Each row of a before or after table is a point. One or more steps were done to the points. Then noise was added and the rows were shuffled. The steps act on how far a point lies along the listed directions, d1 being the first. What was done? A step turns or swaps two directions, mirrors them in a line or flattens them onto one, adds a multiple of one to another, or multiplies one. Angles are multiples of 10 degrees, from the lower direction toward the higher: turns from -170 to 170, lines from 10 to 170 but not 90. Use the fewest steps. Two steps may share a direction if one is a turn and the other turns, adds or multiplies; they go together, in the order done. Otherwise the lowest direction goes first.
In the rows, 128 means zero.

Directions:
(1): [123 165]
(2): [ 91 123]
Before:
[[ 88 109]
 [117 133]
 [151 165]
 [129  63]
 [146 116]
 [143 155]
 [104 115]
 [143 146]]
After, 8 rows:
[[156 127]
 [120 147]
 [ 91 106]
 [106 120]
 [136 119]
 [160 185]
 [173 123]
 [102 113]]
Steps: turn d1 and d2 by 150 degrees

Directions:
(1): [ 91 147 146 154]
(2): [106 111 154  92]
(3): [141 173 139 107]
Before:
[[ 96 134 126 134]
 [174 166 133  67]
 [124 101 151 104]
 [119 109 130 152]
 [117 138 143 171]
 [158 114 128  66]
 [160 151 122 145]
 [112 131 136 160]
 [145 150 147  77]
 [106 143 122 172]
 [120 119 114 168]]
After, 11 rows:
[[147 162 130 143]
 [125  94 148 102]
 [125  97 127 155]
 [148 194 154  72]
 [140 164 156  77]
 [117 128 112 130]
 [126 135 106 165]
 [134 120 125 160]
 [124 113 106 171]
 [125 128 153  74]
 [141 129 128 165]]
Steps: flatten d1 and d2 onto the line at 110 degrees; multiply d3 by 1.3

Directions:
(1): [ 90 173 135 145 126 146]
(2): [122 132 149  76 101 140]
(3): [116 144 111  96 170 103]
(4): [165 168 109 127 105 112]
(5): [160 143 167 129 159 146]
(6): [118 129 166 138 118  79]
Before, 14 rows:
[[118  94  98 140 106 161]
 [129 115 148 139 146 146]
 [111 170 107 165 100 127]
 [123 101 102 125 128 138]
 [113 104 138 108 136 151]
 [133  80 118 128 120 132]
 [129 103  87 140 108 152]
 [124 132 155 102 146 138]
 [136 128 151 154 136 137]
 [138 138 126 173 145 128]
 [105 155 132 161  96 141]
 [142 151 141 157 120 125]
 [102 143 139 174 126 121]
 [120  90 123 132 112 136]]
After:
[[ 79 113 125 118 143 127]
 [102  72 147 113 158 150]
 [151 177 128 128 137 165]
 [ 66  61 148 140 184 142]
 [ 89 152 101 103 143 130]
 [ 65 116 111 106 167 149]
 [121  83 150 147 160 125]
 [178 229 123 119 102 143]
 [ 68  91 122 129 151 154]
 [185 166 117 116 103 138]
 [ 67  83 109 118 141 143]
 [150 141 142  86 113 142]
 [126 135 161 115 127 176]
 [136 102 136 112 136 152]]
Steps: turn d1 and d5 by 70 degrees; multiply d2 by -1; turn d3 and d6 by 100 degrees; multiply d4 by 3

Directions:
(1): [148 124 144  91 134 157  99 102  86]
(2): [132 103 102 110 152  88 110  89 150]
(3): [156  99 117 157  74 116 110 124 114]
(4): [132 152  97  84  87 133 155 118 141]
(5): [100 110 107 129 135 110 164 126  74]
(6): [ 87 150 167 125 100  97 112 106 124]
Before, 13 rows:
[[127 166 123 118 148 144 142 155 174]
 [159  89 115 157 109  90  99 148 170]
 [123 134 100 136 127 120 163 135 123]
 [135 152 151  69 116 138  73  61 114]
 [127 133  93 124 159 133 159 142 150]
 [124 118 114 114 170 123 156 133 151]
 [117 104  78 127 109  92 138 121 107]
 [151 103  92 118 119 104 133 118 147]
 [143 131 104  98 169 136 126 127 181]
 [ 81 123 123 139 183 102 158 144 122]
 [143 143  97 118 164 111 137 125 193]
 [160  82 163 175 214 139  63 136 134]
 [152 109  98 135 112 119 105 112 173]]
After (13 x 9):
[[107 103  97 135 112  89 131 100 123]
 [104  97 120 144 110  57 124 131 131]
 [116 130 125 159 150 145 162 178 122]
 [132 143 122 150 106 132 150 146 131]
 [150 123  91 128 141 115 130 134 169]
 [136 108  72 141 138  92 158 123 131]
 [139 101 110 139 128 128 159 145 121]
 [140  90  77 123 136 108 140 118 122]
 [ 97 141 120 140  92 124 149 153  93]
 [141 117  95 150 111 128 146 146 132]
 [119 111 112 132  99  98 150 125 104]
 [121 139 123  62 168 145 113  72  85]
 [144  66 134 166 168 103  84 113  94]]
Steps: turn d2 and d5 by 80 degrees; turn d3 and d6 by 70 degrees; multiply d6 by 0.7; multiply d4 by 0.7

Directions:
(1): [ 80 119 162 128 134  98  80 127 152 137 139]
(2): [107  92 119 134 174 108 140 153  92  95 121]
(3): [153 128 174  68 141 131 136 142 141 106 120]
(4): [142 143 129 136  77  77 124 156 115  98 127]
(5): [116 112 144 111  97 152 102  98  70 122 115]
(6): [156 112 121 123 132 131  95 178 114 177 112]
Before:
[[ 73 128 152 144 153 119  87 120 181 154 150]
 [163 122 164 103 100 104 106 182  68 111  94]
 [106 106 129 151 115 106  62 150 135 173 103]
 [121 121 133 135 133 134 106 131 142 145 134]
 [ 61 108 160 143 158  58 109 138 155  97 155]
 [129 146 153 124  92  74 113 153 151 113 133]
 [129 107 120 121 134  97 143 161 132 116 129]
 [100 121 183  98 130 125  94 101 130 118 130]
 [133 121  99 162 118  99 118 139 125 128 131]
 [114 120 124 137 161 103  93 170 141 166 130]]
After (10 x 11):
[[184  93 139  82 150 164 113 178  95 172 103]
 [125  98 125 121 150 135 129 114  98 106 120]
 [152 162 165 105  61 144 140  90  93  89 114]
 [164 133 103 114 159 164 172 128 108 124 120]
 [169 119  89 143 160 159 140 177 124 169 114]
 [145 126 108 142 136 139 141 140 129 125 130]
 [130 111 141  88 126 151 139 111 123 127 123]
 [179 145 123 133  93 119 115 161 128 159 120]
 [167 111  81 140 126 147 173 137  90 107  89]
 [138 119 125 120 101 170 109 107  83 159 112]]
Steps: turn d1 and d6 by 130 degrees; turn d2 and d3 by 80 degrees; swap d4 and d5

Directions:
(1): [150 116  89 100 111  86 146 147 136 122  81 115 109  94]
(2): [135 132 131 158 149 133 117  79 168 119 121 153 113  73]
(3): [ 73 107 146 101 145 118  92 155 126 104 112 151 152 103]
(4): [107  82 121 122 114 179 146 114 158 153  98 102 150 130]
Before, 8 rows:
[[ 74 124 170 153 182 145  76 103 134 112 155 155 157 104]
 [138 160 123 142 114 107 146 171  79 155 153 122 139 185]
 [105 110 153 130 133 172 121 118 135 135 136 117 147 167]
 [148 153 133 166 108 134 140 129 115 142 170 116 118 190]
 [142 137 131 122 137 108 128 120 140 121 127 145 102 103]
 [191 193 125 150 125  94 121 129  77 128 176 127 103 139]
 [164 180 141 177 130 130 129 117 118 124 188 150 109 166]
 [113 126 161 128 119 174 134 149  89 152 162 118 158 198]]
After:
[[ 79 129 159 146 133 126  91 155 110 111 166 154 149 155]
 [127 167 158 130 133 121  93 156  64 124 186 135 143 163]
 [ 98 124 156 105 141 118 100 166 102 110 129 159 149 122]
 [142 130 135 122 127 133 140 121 136 133 134 130 115 132]
 [ 99 102 142 110 144 131 105 128 146 103 104 138 138 112]
 [112 163 139 143 138  94 114 170  81 137 154 151 146 161]
 [ 90  85 108  95 147  92 107 147 141 113  80 117 143  68]
 [ 84 135 161 133 136 130  91 161 110 100 159 167 153 152]]
Steps: turn d1 and d3 by -90 degrees; flatten d2 and d4 onto the line at 50 degrees

Directions:
(1): [142 136 145  80  95 163 139 181 142  93 148 121 137 122  95 136 136 161]
(2): [ 93 138 177 150 169 126 119 135 105  98 162 175 112 129 123 107 144 150]
(3): [107 114  97  95 116  96 133 103 116 139 149 124 129 193 121 111 141 177]
(4): [ 72 129 119 131  73 150 135 138  74 130 127 113 125 112 140  94 138 101]
Before, 14 rows:
[[135 126 120 113 117 145 134 139 138 124 136 130 143 115 127 145 119 131]
 [167 148 155 181 206 118 106 103 155 140 120 152 119 121 142 147 128  99]
 [ 88 121 132 100  74 146 143 142  94 109 154 141 124 147 121  82 148 141]
 [147 131 105  94 112 121 146 123 145 131 125 114 131 151 113 130 129 147]
 [162 149 145 172 201  94 106 104 158 141  98 152 106 108 149 156 111 113]
 [ 91 103 109 111  90 125 136 106  93 155 139 126 136 146 138  95 139 128]
 [157 148 141  71  98 166 150 161 146 104 127 121 141 114 100 141 135 137]
 [143 130  97 127 122 123 124 114 136 141 115 106 138 117 139 140 115 100]
 [167 143 168 180 203 112 109 104 153 119 122 165 120  98 131 152 118  98]
 [126 137 152 171 186 123 115 117 140 126 137 180 113 117 140 123 112 109]
 [135 141 181 177 185 117 114 114 113 116 128 176 113  96 157 115 117 110]
 [127 144 143 169 132 133 116 142 130 136  87 126 122  84 145 134 115  71]
 [111 132 135 131 113 126 138 130 123 118 128 138 142 108 129 109 121 134]
 [104 148 131 125  98 169 128 153 121 129 123 125 137  76 127 109 123 109]]
After (14 x 18):
[[119 149 150 180 122 150 118 152 120 135  79 121 121  61 151 131 115  49]
 [156 152 147  74  93 171 149 164 142 103 125 119 142 107 100 142 131 127]
 [167 158 174 205 201 144 104 121 152 136 105 151 116  77 149 150 120  61]
 [132 148 191 191 178 134 116 127 106 112 120 175 112  68 162 117 113  86]
 [162 160 161 195 198 119 103 122 154 135  85 150 105  62 157 162 107  76]
 [166 153 188 205 197 143 107 126 145 111 109 163 118  44 138 154 113  54]
 [ 91  95  94  94  95 102 137  89  98 158 149 124 134 186 132  92 143 162]
 [ 96 145 126 121  89 168 131 150 114 129 125 125 136  79 129 103 125 108]
 [134 126 121 116 117 149 135 142 137 121 134 129 144 111 127 146 119 125]
 [125 141 163 185 183 139 113 128 137 121 126 179 112  90 143 126 108  89]
 [108 131 132 129 111 122 140 130 123 117 131 138 141 112 127 107 125 138]
 [150 130 107  92 117 117 145 122 149 132 127 114 130 159 114 135 129 154]
 [143 130  97 131 121 125 123 115 137 140 114 105 137 112 138 138 114  96]
 [ 88 112 116  81  76 124 145 126  98 114 166 141 125 187 115  81 154 174]]
Steps: turn d3 and d4 by -20 degrees; multiply d3 by 1.6

Directions:
(1): [ 85 135 116 133  83 138 146 139  80 135 110 104 157  96  60  96 106 148
 123 132 133 130 121 130]
(2): [169 128 158 104 106 133 180 174 108 110 145 146 106 127 132 124 142 139
 121 128 114 117  55 116]
(3): [117 141 112 106 166  96 129 123  77  95 141 150 158  86 157 132 131 146
 184 114 117 100 131 149]
(4): [141 132 101  80 112 130 157 127  88 119 130 102 133 189 129 172 132 154
 122 114 114 155 173 117]
(5): [129 139  83 113 161 140 150 134 187 143 107 131 114 151  86 123 113 165
 183 121 111 119 104 139]
(6): [ 83 131 119 115 157 108 180 152 146 160 143 139 112  85 145 160 126 145
 100 140 168 170 134 129]
Before:
[[118 125 116 133 115 126 106  93 124 139 136  86 129 156 134 164 132 114
   98 120 139 150 210 137]
 [130 115 167 126 131 108 130 148 185 166 157 127  83 142 174 165 145  98
   76 158 160 152 144 110]
 [124 144  92 123 123 158 138 159 147 123 108 106 146 134  50  92 113 169
  191 120 114  98  88 129]
 [148 127 133  90 152 119 156 140 127 103 131 159 111 160 142 129 141 144
  156 107 103  95  94 117]
 [146 137 137 113 134 135 144 152  89  92 129 127 118 135 121 114 150 145
  153 109 105  99  81 131]
 [163 102 152 128 108 130  92 105 143 135 120 109 104 179 143 154 123  92
   78 118 121 155 179 109]
 [166 125 131 120 144 134 136 138 157 117 129 151 108 160 143 124 147 105
  159 123 108 122  91 131]
 [149 131 131 154 102 102 119 105 119 103 120 122 121 110 122 106 133 109
  134 126 113 117 105 126]
 [113 140 135 150 180 121 112 120 117 129 121 146 139  68 138  82 126 132
  167 118 143  87 103 139]
 [153 114 159 114  94 135 128 144  98 129 135 133 128 156 165 149 131 117
   92 126 134 153 150 112]]
After:
[[154 128 129 139 113 150 113 128 149 122 110 132 126 155  94  92 130  99
  152 126 108 119  98 130]
 [135 140 140 135 177 122 133 140 114 126 128 155 124  84 148  98 133 140
  160 120 143  94  91 130]
 [105 130 153 142  51 134 114 144  93 138 123  90 144 124  67  93 116 117
  107 151 132 115 127 118]
 [133 121 145 126  97 128 106 126  78 122 126 134 156 125 148 130 122 114
  116 119 131 136 162 122]
 [121 126 129 124 135 133 123 121 138 119 109 144 126 150 107 103 126 130
  153 110 109  94 111 117]
 [157 107 144 124  86 134  91 104 102 119 113 105 126 167 114 133 114 104
   96 112 111 136 170 113]
 [133 132 137 130 170 124 116 130 136 106 130 137 110 123 147 123 149 129
  145 118 121 108 108 136]
 [150 130 114 127 174 147 143 159 250 158 131 127  85 163 122 142 131 141
  144 132 144 139 111 115]
 [125 130 111 115 103 124 121 105  87 120 135  83 136 156 125 162 131 130
  109 119 124 142 196 136]
 [155 133 133 145 130  91 120 108 133 100 131 134 107 113 162 126 144 108
  135 123 115 122 109 127]]
Steps: mirror d1 and d6 in the line at 60 degrees; flatten d2 and d4 onto the line at 120 degrees; add -0.7 times d5 to d3
